Every row gives one point. Any point is a mix of the corners, with weights that add up to 1. It lies inside the corners' shape when no weight is negative. Say inside or outside, and name the corners with a negative weight.

Corners:
(1): -10, 29, 59
(2): 43, -54, -2
(3): -40, -23, -14
(4): 51, -26, -19
Points:
-28, 32, 49 => outside (2)
0, -31, -2 => inside
-5, -27, -1 => inside
22, -30, -7 => inside
-23, -6, 18 => outside (4)

Corners:
(1): -45, 49, 5, -30, 51, 92
(2): 60, -14, 7, -20, -44, -5
(3): -42, 38, -18, 27, 34, 32
(4): 64, -80, 18, 22, -39, 2
(5): -8, -53, -7, 9, -50, -13
(6): 6, -36, 9, -5, 26, -2
(7): -19, 1, 45, 22, -2, 2
Points:
38, -49, 13, 16, -24, 7 => inside
-15, 2, 19, 11, 6, 20 => inside
37, -11, 16, -5, -14, 9 => outside (5)
0, 27, -14, -1, 25, 41 => outside (5, 7)
10, -9, -1, 2, -18, 7 => inside
32, -31, 18, -4, -30, 2 => outside (3)

Corners:
(1): -32, -27, -30, -61, -25, 7, -54, 0, -51
(2): -26, 41, 39, 4, 49, 11, 34, 39, 8
(3): -34, -32, -29, -83, -40, -52, 3, -40, -15
(4): -22, -66, -26, -72, 2, -6, 20, 5, -14
(5): 21, 17, 14, 15, 34, -36, 49, 18, -30
(6): -79, -3, -77, 28, -33, -28, -50, 52, 23
(7): -5, 29, -77, -9, -18, -18, -30, 34, 43
(8): -30, -35, -42, -25, -59, 21, -25, -26, 6
(9): 10, 30, 30, 18, 78, -35, 14, -20, -10
(10): 5, -14, 67, 11, 30, -18, -8, 27, 19
Points:
-28, -10, -32, -35, -15, -1, -13, -1, -20 => outside (10)
-18, 4, -26, -20, 1, -11, -2, 19, 12 => inside
-27, 16, -13, -25, -2, -34, -29, 7, 20 => outside (4, 5, 8)
-4, 8, 3, 5, 25, -26, 10, 10, -7 => inside
-30, -31, -43, -35, -41, -23, -23, 9, -13 => outside (2, 9)
-13, -2, -2, 0, 14, -22, 10, 8, 12 => outside (1)
-9, 1, -20, -28, 11, -15, 1, -5, -13 => outside (6, 10)
5, 15, -24, 22, -3, -20, -14, 11, -8 => outside (2, 3, 4)

Corners:
(1): 24, -27, 14, -17, 27, 15, -94, -27, 18, -44, -41, -31, 79, 4
(2): -31, -19, -69, -25, -24, 25, 79, -11, -11, 18, -21, -20, -58, 2
(3): -43, -22, -19, 5, -4, 31, 7, 0, -39, -6, -21, 10, -13, 2
(4): -29, -36, 23, -34, 1, -18, -29, -4, 48, 11, -69, 2, 0, 22
(5): -13, -21, -24, 6, 31, -12, 29, -41, -5, -29, -22, -29, 31, -1
(6): 2, -14, -64, 39, 2, 8, -33, -20, 43, -32, 33, 15, 6, 41
(7): -42, -39, -15, -38, -6, -16, 0, -51, 11, -12, -17, -17, -38, 16
(8): -32, 7, -16, -42, -19, -21, -5, -4, 8, -25, -42, -11, -29, 22
(9): -14, -19, 46, 13, -7, 6, 14, 14, -14, 55, 41, -44, -4, 49
(10): 24, -40, 42, -30, -47, -24, 18, 26, -20, 30, 14, 2, 10, 52
(11): -20, 45, -5, -27, 11, 0, -102, -7, -13, 93, 34, 56, 43, -34
(12): -53, -16, 8, -47, -25, 27, 51, -24, 6, -32, -47, -29, -17, -10
(13): 28, 1, 43, -31, 8, -12, -59, -28, 13, 6, -65, 27, 18, -13
(14): 2, 7, -49, -41, 28, 15, -11, 45, 24, 5, 49, 35, -17, 39
(15): 29, -47, 43, 40, -43, -32, -23, 16, -12, -41, -34, -22, 25, -90
Points:
-25, -29, -6, -25, -6, -10, -9, -30, 7, -8, -16, -12, -15, 6 => inside
-5, -14, -16, -35, 1, -8, -23, -15, 24, -12, -21, 3, 1, 5 => outside (3, 9)
1, -29, 3, -7, -14, -10, 3, 0, 10, -15, -9, -15, -2, 8 => outside (3, 11)
3, -18, -7, -8, -1, -20, 0, -9, 19, 24, -3, 9, -4, 2 => outside (1, 3, 8, 12)

Corners:
(1): -7, -2, 17, 33, 6, -6, 3, 6, -18, 72, -25, -3, -44, 54, 15, 52, 7, -30, -36, 2
(2): -11, -37, -28, -27, 2, 28, 11, 26, 35, -83, 77, 52, 30, -66, -2, 40, 38, -22, 9, -37
(3): 9, -10, 19, -10, -27, -6, -26, -47, 49, 14, -49, -48, -57, 14, -4, 15, 8, -24, -48, -42
(4): 20, -28, 28, 55, 13, 15, -32, 9, -62, -14, -19, -25, 57, -10, -20, -42, 34, -8, 50, 39
(5): -11, 40, -94, -9, -68, 41, -19, 6, 70, -54, 60, 2, 26, -36, -8, 55, 25, 41, 33, -34
(6): 2, -17, -78, 17, -20, 18, -32, -40, 41, -11, 56, 34, 28, -52, -7, 12, 5, -40, 63, -36
(7): -9, 3, -4, 47, -2, -16, 21, 14, -19, 34, -19, -37, -56, 29, -3, -24, -104, -50, -11, -27
(8): -40, -11, -23, -22, -11, 45, 2, 0, 83, -2, 79, 13, 52, -31, -9, 24, 35, 35, 36, 23
(9): -30, 44, -28, 18, -16, -9, 13, -44, 47, -14, 98, 12, 11, -67, -2, 29, 17, 15, -10, -5
(10): -7, -22, 13, 28, -39, -37, 42, -19, -5, 42, -25, 25, -14, 67, 1, -7, -58, 6, -76, -91
(11): 14, -51, 6, 25, 33, -2, -2, -6, -84, 29, -14, -25, -10, -3, -30, -15, 85, 25, 41, -7
(12): 45, 0, -44, -5, 40, 37, -6, -20, -37, 7, -14, 17, 6, -21, -20, -8, 16, 25, 22, 18
(13): 31, -5, 7, -16, 49, -42, 18, -24, -47, 10, -17, -12, 2, 15, 9, 30, 19, 15, 68, -18
(14): 34, -25, 6, -12, -52, -17, 44, -16, -10, 24, -28, -21, -4, -31, -9, 20, 7, -18, -13, -23
(15): 13, 13, -1, 21, 51, -49, -15, 30, -24, 32, -19, 8, 21, -57, 23, -23, 54, 35, 18, 10
(16): 6, 6, 55, 44, 13, -13, -47, -14, -38, 50, -6, -5, -47, 5, 5, 38, -50, 7, -20, -52
(17): 33, -23, -26, -7, 33, 7, -34, -9, -62, 25, 10, -46, 18, -31, 49, 5, 23, 42, 3, -9
(18): 21, -52, -20, -5, 29, -49, -20, 35, -66, -17, -23, 7, -7, 6, 0, 8, 33, 50, 48, 73
(19): -61, -17, -71, 3, -9, 35, -21, -28, 53, -34, 42, -3, 53, -53, -27, 70, 39, 47, -2, -15
(20): 20, -8, -10, -38, 21, -9, -27, 23, -54, 21, 6, -2, 25, 10, -53, -20, 32, -28, 16, -3
(21): 53, -29, 9, 30, 28, -31, 9, -4, -6, 17, 6, -49, 3, 37, -44, 24, -7, 9, -15, -57
Points:
-7, -2, -14, 26, 0, 7, -3, -14, 16, 9, 19, -3, 1, -6, 1, 25, -4, 5, -8, -40 => outside (14, 18, 20)
1, -11, -18, -2, -5, 7, -11, -11, 7, -8, 28, 7, 12, -16, -8, 31, 11, 6, 4, -14 => outside (7, 11, 15)
-2, -18, 6, 10, -1, -6, -1, -12, 0, 14, 6, 4, -3, 6, -19, 19, -20, -16, -3, -16 => outside (5, 11, 15, 17)
6, 0, -18, 13, 5, -3, -2, 1, -5, 4, 22, 6, 14, -19, -3, 19, 6, 10, 11, -7 => outside (3, 11)
13, -12, -8, 7, -2, -9, 4, -5, -8, 11, 3, -8, 5, -18, -5, 14, 12, 6, 1, -19 => inside
-1, -2, 23, 24, 1, -34, -8, 2, -18, 33, -23, -32, -3, 46, -8, 2, -24, 14, -28, -22 => outside (2, 6, 11, 12, 14)
0, -4, -33, -9, -6, 3, 8, -12, 26, -1, 20, -1, 2, -18, -4, 19, 14, -5, 0, -37 => outside (4, 16, 18)
2, -11, -8, 10, 2, -7, -8, -1, 1, 0, 20, -3, 9, -19, -6, 13, 6, 10, 9, -25 => outside (1, 12)

Corners:
(1): -13, 20, 31, -15, -34, 10, -41, 52, 3, -19, -37, 12, 73, 52, -80, -27, 1, -3, 14, -5
(2): -3, -20, 51, 49, 38, 7, 4, -45, -18, -25, -43, 1, -49, 32, -12, -54, -15, 41, 36, 1
(3): 59, 32, 5, 12, -39, 16, 28, -7, -41, 41, -7, -38, 49, 18, -5, -15, 5, 23, 1, 22
(4): -27, -18, -29, -7, -5, -13, 40, -20, 2, -3, -17, -44, 77, -39, 12, -2, 25, 3, -39, 16
(5): 41, 22, -12, 30, -52, -20, 4, -20, -11, 31, 10, -29, 13, -15, -80, 6, -26, -54, 23, 49
(6): 45, 21, -64, 11, -7, -37, 36, -55, -11, -9, 30, 2, 46, -73, 16, 48, 9, -5, -23, -21
(7): 36, 40, -10, 24, 1, -26, 40, -2, 36, 15, -32, 7, 30, 13, -26, -47, 10, -14, 48, 36
(8): 18, 44, -12, 44, -11, -62, 26, 38, -27, 25, -13, -25, 16, 78, -37, 28, -12, -18, 2, 48
(9): -2, 45, 15, -5, 38, 31, 0, 14, 4, 46, 37, 86, -21, -2, -10, 35, 4, -32, -5, -47
(10): 52, 72, 3, -30, 23, 44, -31, -12, -24, 29, -93, 80, -48, 58, -21, -19, -1, -50, 34, 4
(11): -66, 43, -28, 51, -15, -23, 26, 67, -57, 35, -14, 22, 12, 27, -35, -28, -13, -18, 11, -38
(12): 3, -12, -6, 11, -44, 51, 0, 53, 10, -16, -17, -16, -54, 10, -39, 16, 6, 21, 4, -36
(13): 59, -24, -15, 11, -2, 6, 18, 18, -20, 7, -21, 26, 7, 20, -16, 9, -45, -33, 17, -31
(14): -34, 22, 28, 21, 73, 8, -12, 56, -39, -17, -78, -26, 11, -36, -42, -17, -29, -1, 76, -16
(15): 5, 9, -27, -12, 34, -5, 21, -31, 64, 12, -58, -73, 52, 43, -4, 27, 13, -58, 58, 3
(16): -50, -1, -38, -26, -16, -52, 21, 30, -13, 34, -17, -6, -1, -8, -40, -48, 23, 32, -28, -49
(17): -32, 16, 4, -16, -41, -31, 28, -24, -7, -10, -41, 25, 2, 15, 35, 41, -25, 45, -24, -22
(18): 39, -53, -11, 39, 12, -59, 35, -43, -38, 4, -13, -27, 44, -33, 56, -6, 15, -7, 83, 30
(19): 10, 55, -38, -51, 29, -7, -10, -11, 28, 11, -4, 15, 35, -30, 55, -11, -3, -44, -32, -26
(20): -75, -35, -41, 6, 4, -22, -2, -11, 28, -15, 19, 19, 11, 70, -17, 24, -43, 55, 0, 26
(21): -14, 41, 15, -55, -23, 33, 48, -11, -68, -9, 43, 34, -19, -56, -16, 0, -1, -5, -14, -49
Points:
3, 13, -11, 5, -13, -7, 13, 7, -6, -1, -29, -10, 13, 18, -22, -6, -12, 2, 5, -1 => outside (9, 18)
19, 18, -23, 12, 0, -11, 10, 0, 14, 11, -30, -10, 36, 18, -4, 22, -6, -24, 24, 12 => outside (2, 16, 21)
7, 26, 7, 6, 6, -2, 6, 2, -8, 12, -31, 5, 20, 24, -16, -9, -17, -21, 27, 16 => outside (6, 12, 16)
-10, 24, -13, 2, 9, -9, 20, -6, -21, 13, -23, 15, 28, 1, 1, -12, -2, -4, 8, -16 => outside (5, 8, 12)
-3, 14, -11, 2, 2, -8, 11, 7, -3, 7, -19, 4, 12, 5, -19, -3, -6, -13, 14, -10 => outside (3)
-1, 24, -28, -7, -14, -18, 10, 39, -21, 45, -36, -23, 17, -7, -27, 2, 7, -31, -2, -20 => outside (1, 2, 6, 7, 20, 21)
4, 28, -10, -4, 0, 0, 8, 5, -8, 13, -19, 16, 3, 10, -24, 0, -7, -11, 3, -12 => outside (18)
19, 5, -7, 12, 8, -12, 34, -19, -14, 11, -12, -12, 12, -34, 15, -3, 3, -15, 20, -20 => outside (1, 8, 10, 20)

Corners:
(1): -34, 36, -6, -14, 15, 14, -5, 2, 13, -3, -53, 5, 16, -3, -17, 28, -18, 24, 3, -13
(2): -21, -21, 11, -5, -18, -1, 9, -24, 12, 3, -20, -13, -20, 14, 22, -15, -3, 18, -1, 21
(3): -34, 12, 17, 15, 2, -23, -41, -26, -36, -8, 13, -3, 24, 0, -12, -8, -22, 10, 23, 11
(4): -14, -16, 11, 7, -2, -4, 28, 24, -17, -5, 10, -8, -25, 5, -13, 11, -7, 4, 8, 17
(5): 11, -4, 23, 2, 25, -5, 18, 4, 1, -31, 12, 0, 19, -10, -10, -1, 26, 10, 18, 21
(6): 21, -8, 8, -20, 20, -19, 26, 10, 10, 3, 22, -1, 10, -8, 24, -4, -9, -15, -1, -3
(7): 4, -7, 13, -3, -33, 1, 16, 5, 10, -1, -32, -17, -54, -29, 9, -20, -7, 24, -7, 20
(8): 0, 29, -12, -1, 17, 64, 5, -18, 26, -43, -32, 25, 0, -3, -5, 9, -25, 14, -7, 15
(9): -83, -21, 16, 89, 2, 11, 5, 4, -3, -28, 6, 3, 15, 4, 12, 16, -20, -19, 20, 26
(10): 27, 5, -23, -21, 17, -10, 12, -10, 3, -1, 5, 121, -3, -2, -13, -8, -7, 10, 26, -9
(11): -11, -21, -19, -7, -25, 2, 34, 26, -3, 4, -18, 7, -68, -17, -9, 12, 58, -23, -5, -9
(12): -32, -12, 12, 11, 18, 8, -19, 16, -8, -31, -16, -2, 14, -3, 21, 35, 5, 15, -31, 34
(13): 15, 71, 13, 9, 19, -7, 24, -11, -19, -16, 16, 9, 41, 0, -6, 7, -6, 31, 10, -12
(14): -27, -13, 17, -6, -11, 2, 18, -5, 8, -17, 18, -5, -15, -42, -4, 3, -11, 1, -7, -2
(15): -10, 5, 3, -11, 13, -11, 24, 9, -68, -5, 19, 7, 27, -23, -5, 51, -10, 10, 24, -45
(16): -17, -24, 24, -4, -19, 6, -23, -24, 21, -19, 5, -2, -51, -6, 23, -2, -17, 19, 11, 26
(17): -10, -11, 3, -10, 2, 57, 21, 13, 26, 5, 13, -1, 3, -19, 24, 18, -23, 21, -11, 10
(18): 0, -3, 11, 12, -16, 3, 29, -11, 2, 9, -7, 26, 11, 9, -28, 24, -17, -42, 25, 12
(19): -10, 3, 5, 32, 12, 2, 1, -19, 10, -39, 23, -4, 28, -1, 8, 5, 11, 26, 7, -37
(20): 14, -9, -24, 0, 21, -13, 1, -14, 9, 10, -15, -8, 10, 6, 7, 24, -4, 20, 0, 8
(21): -27, 7, -2, 4, -8, -3, 2, -10, 21, -45, 13, 2, 12, 3, 12, -4, -18, 26, 17, 15
Points:
-8, 1, 5, 5, 0, 3, 10, -3, 1, -12, -1, 4, -4, -1, 0, 4, -7, 11, 11, 7 => outside (12, 14)
-20, -3, 13, -11, -9, -6, 4, 6, -14, 13, -14, -19, -9, -12, 0, 23, -13, 1, -7, 7 => outside (5, 8, 9, 10, 19, 21)
-8, -3, 10, 0, 4, -2, 12, 3, -7, -1, -2, 7, -2, -7, 0, 14, -2, 3, 5, 12 => outside (8, 19, 21)
-10, 2, 0, 6, 3, 3, 17, -4, 0, -7, 0, 13, 4, -3, -3, 6, -8, 7, 12, -1 => outside (12, 16)
-13, 4, 3, 0, -1, 1, 11, -6, -1, -8, 1, 6, -1, -10, -1, 8, -13, 9, 9, -3 => outside (5, 12)
-12, -19, 3, 0, -3, 8, 11, 1, 7, -11, 2, 3, -15, -10, 13, 14, -7, 5, -2, 8 => outside (1, 3, 5, 13)
-1, -2, -3, -14, 4, 7, 15, -3, 6, -4, -13, 5, -8, -3, 2, 14, 4, 11, -2, -1 => outside (3, 7, 9, 21)

Corners:
(1): 14, -10, 43, -7, 2, 104, 27, 27, -9, -54, 60, -58, 15, -31, 38, -51, -70, -41, -40, 80
(2): 23, -24, 34, 7, 47, 7, 4, 27, -12, 32, -17, 38, -44, 20, 59, 39, 10, 64, 37, 6
(3): -96, 42, 10, -29, -2, 38, 53, -92, -15, 64, 6, 48, 43, -3, 10, -13, -55, 19, -6, -64
(4): 37, -23, 18, -6, -46, 65, 12, -6, -48, -29, 24, -40, 4, 54, 9, -9, 3, 22, -34, -12
(5): -12, 26, -17, 20, -50, -41, -31, 17, 0, 7, 7, 7, 7, 12, -2, 72, 4, 71, 19, 0
(6): 18, 61, 8, 46, 26, 43, -18, -23, -4, -22, 13, -44, 49, -23, -6, -74, -5, -18, 0, 16
(7): 2, 45, -5, -64, 18, -32, -23, 59, 34, -44, -5, 74, -16, 17, -16, 45, 18, -19, -84, -14
(8): 87, 23, 23, -61, 12, 29, 46, -36, -109, -10, 10, -10, 32, 10, 42, -8, -6, 27, -37, -29
(9): -35, 28, -11, 57, -81, -22, -24, 61, 16, 13, 26, -15, 11, -16, -27, 29, -83, 28, -47, 14
(10): -7, -35, -25, -19, 17, 36, -7, -13, -60, 12, -7, -7, 18, 22, -6, -45, 40, 5, 10, -25
(11): 6, 15, -29, 20, -15, -17, 1, 22, 17, -30, -38, -18, -2, 8, 5, -3, -39, 21, -37, 0
(12): -18, -1, 35, 5, -21, -42, -21, -46, -12, 2, 52, -5, -28, -47, 9, 30, 38, 9, -14, -41
(13): -39, 11, -2, -11, 7, -11, -56, 22, 25, 44, -32, -1, -14, 31, -79, 33, -20, 25, -4, -15
(14): -11, -22, 2, 25, -13, -3, -37, 69, 14, -10, -27, 54, 11, 11, 12, -4, -5, -48, 12, 51
(15): 63, 15, -45, -42, 1, 16, -5, 41, -10, -6, -33, -26, -11, 57, -21, -2, 34, 1, 31, -21
(16): 53, 11, 18, 18, 7, -69, -44, 30, 58, -13, 20, 14, -8, -31, -32, -12, 37, -7, 2, 50
(17): 43, -51, 10, -25, 3, 38, -31, 103, -18, -17, -32, -50, 8, 40, 10, -21, 11, 9, 26, -2
(18): -8, 39, -2, -46, 18, 32, 40, -10, -19, 10, -21, 23, 8, -12, -25, -27, 17, 9, 9, -36
(19): -2, 25, 6, 59, -1, -40, -44, 65, -17, -40, 22, 14, 39, 13, -31, -66, -25, -26, 19, 58
(20): -38, 12, 13, 9, -39, -22, 13, -2, -24, 62, -19, 13, -41, 10, 53, -8, 41, 52, 55, -15
(21): -10, 1, 33, 44, -16, -30, -66, -24, 19, -21, 42, 37, -15, -24, 13, -15, -42, 37, -17, -24
Points:
15, 13, 2, -5, -3, 8, -7, 20, -8, -23, 8, 5, 10, 4, 0, -7, -8, 1, -23, 1 => outside (13, 20)
1, 16, 3, -5, -4, 5, -5, 6, -8, 2, 1, -3, 1, 6, -4, -1, -6, 21, -5, -8 => outside (14)
2, 15, 6, -1, -14, 12, 5, -6, -11, -1, 11, 1, -1, -3, 16, -5, -2, 14, -11, -5 => outside (13, 17, 19)
12, 3, -3, -15, -8, 3, -3, 27, -8, -5, -5, 2, -2, 16, -2, 6, 4, 7, -9, 0 => outside (6, 21)
22, -3, 6, -9, -8, 9, -7, 27, -12, -12, 0, 11, -10, 23, 1, -2, -6, 7, -19, 10 => outside (3, 5, 6, 12, 17)
-1, 8, 20, 0, 8, 9, 1, -15, -21, 6, 7, 3, 8, -13, 16, -15, -9, 18, 4, -2 => outside (4, 7, 9, 15)
-26, -11, 8, 11, -20, 26, -5, 5, -16, 17, -3, -16, -1, 4, 14, 1, -13, 31, 12, -14 => outside (7, 8, 15, 16, 19)
-41, 22, -2, 17, 4, 30, 1, 14, 4, -9, -11, 27, 14, 9, -1, -38, -42, -12, -28, 11 => outside (5, 8, 12, 15, 16, 17)
